Every row gives one point. To make a cloud, some directions were put in groups of two or more. Within a group, all points are equally far from the middle, so they leave a hole (a ring in 2 directions, a hollow ball in 3). The other directions are filled evenly. Then the cloud was stretched, turned, moved and blurred a little. How many holes are there, and how many directions does each take, smallest first?
In the rows, 128 means zero.

Cloud (14 x 2):
[[131  69]
 [177  74]
 [176  82]
 [110  89]
 [123 119]
 [ 87  90]
 [102 108]
 [ 83 141]
 [126  74]
 [116  71]
 [118  74]
 [128 127]
 [ 68 163]
 [ 80 118]]
Holes: 0

Cloud (29 x 4):
[[ 75 135 108 201]
 [ 68 144 141 105]
 [ 66 127 139  84]
 [ 90 131  91 177]
 [108  49 137 112]
 [ 94 121 187 113]
 [111  96 116 214]
 [156 126  84 116]
 [143 177 136 124]
 [ 72 104 150 211]
 [144 155 144  72]
 [ 85 182 120 185]
 [174 100 108 120]
 [159 128 182 126]
 [163  98 113 166]
 [ 77  91 154 185]
 [132 161  94 158]
 [122 172 101 192]
 [152 170 115 202]
 [ 67 148 118 205]
 [163  91 102 140]
 [177 135 146 124]
 [153 114  91 153]
 [126  72  87 132]
 [ 99  97  75 126]
 [ 61  99 137 115]
 [148 171 151 119]
 [166 140 117 192]
 [119 117  69 120]]
Holes: 1 (3)

Cloud (53 x 6):
[[173 102 123 132 106 116]
 [107 106 101  92 194 121]
 [148 166 125 112 152 164]
 [170 118 159 120 188 116]
 [186 127 146  98 135 110]
 [152 158 134  80 115 128]
 [173 105 184 101  97 136]
 [193 139  90 132 171 102]
 [146 179 123  94 220 160]
 [185 100 171  74 128 155]
 [ 99 134  92 130 163 146]
 [135  94 151 103 161  90]
 [109 131 101 137 140  79]
 [126 162 113 138 195 207]
 [188 139  87 108 151 180]
 [ 99  81 167 132 119 115]
 [117 149 171 117 187 181]
 [111 112  89  97 168 136]
 [161 197  92 152 174 201]
 [144 191 126 122 118 143]
 [162 100 162  74 100 147]
 [183 132  98 107 123  56]
 [113  68  57  62 166 121]
 [ 93 164 128 145 155 136]
 [167 141 177 144  78 188]
 [162 119 106 112 212 170]
 [144  93  81  82 108 144]
 [194 103 127 114 157 205]
 [159 136 132 101  91 192]
 [158 191 159 121 125 180]
 [105 111  83  49 133 135]
 [167 140 100  88 120  68]
 [127 101 157  78 158 169]
 [114 111 154 182 198 158]
 [153 105 125 111 138 157]
 [130 138 101 130 187  92]
 [146 131 177 151 172 219]
 [196 171 155 129 144 161]
 [194 147 149 177 130 184]
 [169 100 122 183 180 152]
 [164 104 175 173 114 109]
 [119 137 163  75  91  87]
 [159 127 131 125 167 210]
 [136 163  84 147 189 141]
 [166  98 114 163 177 199]
 [130 114 133  65 209 190]
 [131 111 179 170 106 140]
 [130  84 150 112 172 179]
 [ 78 105 129  67 140 213]
 [166  87 112 122 147 109]
 [194  81  94 150 194 159]
 [137 140 148 141 217 142]
 [141 188 181  85 139 151]]
Holes: 0
